Each row is a point. Examples show where two turns around zero, p and q, send a point. Write where each new point lands after one turn and then the other. Backwards means that the second turn is done in reverse. Each puzzle has new turns, and all numbers are rounded.

Turn p:
-46 -8 19 => -12 5 49
2 38 5 => -18 31 -14
-5 -46 0 => 24 -33 21
18 -10 -9 => 11 -13 -15
24 25 8 => 4 25 -25
7 1 -23 => -9 -15 -16
Turn q:
29 -41 -6 => 23 -44 8
-17 9 -26 => 6 14 -29
-24 13 6 => -21 16 -10
13 19 26 => -7 14 31
Where do these land?
q, then p: -25 9 -20 => -27 -10 -16
q, then p: -23 -22 1 => -11 -27 14
q, then p: 42 2 -10 => 36 14 -19
p, then q: -6 14 48 => -1 38 33
q, then p: 12 -4 -19 => 11 -6 -19

Turn p:
12 40 -26 0 => 17 22 -8 -40
1 2 -7 38 => 33 6 17 7
11 -27 8 -12 => -9 -13 -18 22
-14 0 27 -6 => -18 -19 16 0
13 5 -9 7 => 15 4 -8 -5
-9 10 -24 -27 => -20 27 -13 -14
-15 -31 32 0 => -18 -26 14 32
Turn q:
20 7 3 3 => 12 1 5 17
3 2 -16 -48 => 27 -34 -19 -18
-3 6 11 2 => 4 10 7 -4
15 -5 -6 -6 => 6 -13 0 10
-47 8 17 39 => -35 49 4 -22
-11 -23 17 -5 => -13 -9 21 -17
23 4 -25 15 => -1 -3 -16 34
Where do these land?
p, then q: -25 4 6 -25 => -7 12 -4 -33
p, then q: 48 -26 10 24 => -21 -25 1 51
q, then p: -3 18 -6 -5 => 7 9 -13 -10
p, then q: 9 -15 -25 25 => 12 13 -3 35
p, then q: 8 -2 13 -27 => -20 -12 -14 -15
p, then q: -20 -6 14 17 => -5 12 27 -1
p, then q: -17 27 -12 -9 => 25 4 -4 -24

Turn p:
-7 18 -5 -27 17 -7 => 10 -1 -18 -27 -15 -9
26 12 -11 16 -22 17 => 18 -20 1 22 14 23
4 -12 11 -25 -24 20 => 21 5 6 26 -25 -9
-13 3 -3 -10 -4 -22 => -17 -1 -18 -4 -12 -7
14 1 -2 31 25 -23 => -17 1 -4 -14 43 0
-23 -1 26 12 -5 -15 => -25 29 -4 3 -5 9
-1 -20 -16 2 13 31 => 11 -12 38 -6 -1 -6
Turn q:
32 48 5 -15 -10 -10 => 8 23 40 -30 -6 -25
-13 -9 17 47 -9 -4 => 9 25 -10 35 -14 24
-6 13 -1 -10 10 10 => 10 -11 6 1 6 -15
6 16 -15 7 -9 -4 => -1 15 -2 -5 -11 -17
7 -24 10 25 -7 29 => -6 19 -14 25 28 15
-18 -13 3 -26 -5 3 => -18 -29 6 4 3 2
-7 -9 -10 -22 5 -11 => -9 -23 -4 -14 -6 0
0 -22 -9 -7 24 -13 => 6 -19 -21 -17 0 15
Where do these land?
q, then p backwards: -8 5 15 18 4 29 => 29 -12 15 8 -14 7
q, then p backwards: -1 19 -14 -29 4 -27 => -22 -4 -27 -22 20 7
q, then p: 12 -1 21 12 7 9 => 20 7 4 -10 15 9
q, then p backwards: -35 -1 7 2 -17 22 => 10 -26 -6 7 -34 -6
q, then p: 5 -2 -13 11 10 -29 => 15 -22 -8 15 -16 1
q, then p: 17 -14 -28 -30 16 -30 => 9 -16 -2 2 -40 -37
q, then p: 15 -9 -10 -9 18 -10 => 15 -11 0 -5 -12 -20
q, then p: -7 11 -4 11 -26 31 => -28 9 -11 -16 17 19
q, then p: 4 -9 25 14 -17 6 => 7 13 12 -9 4 28
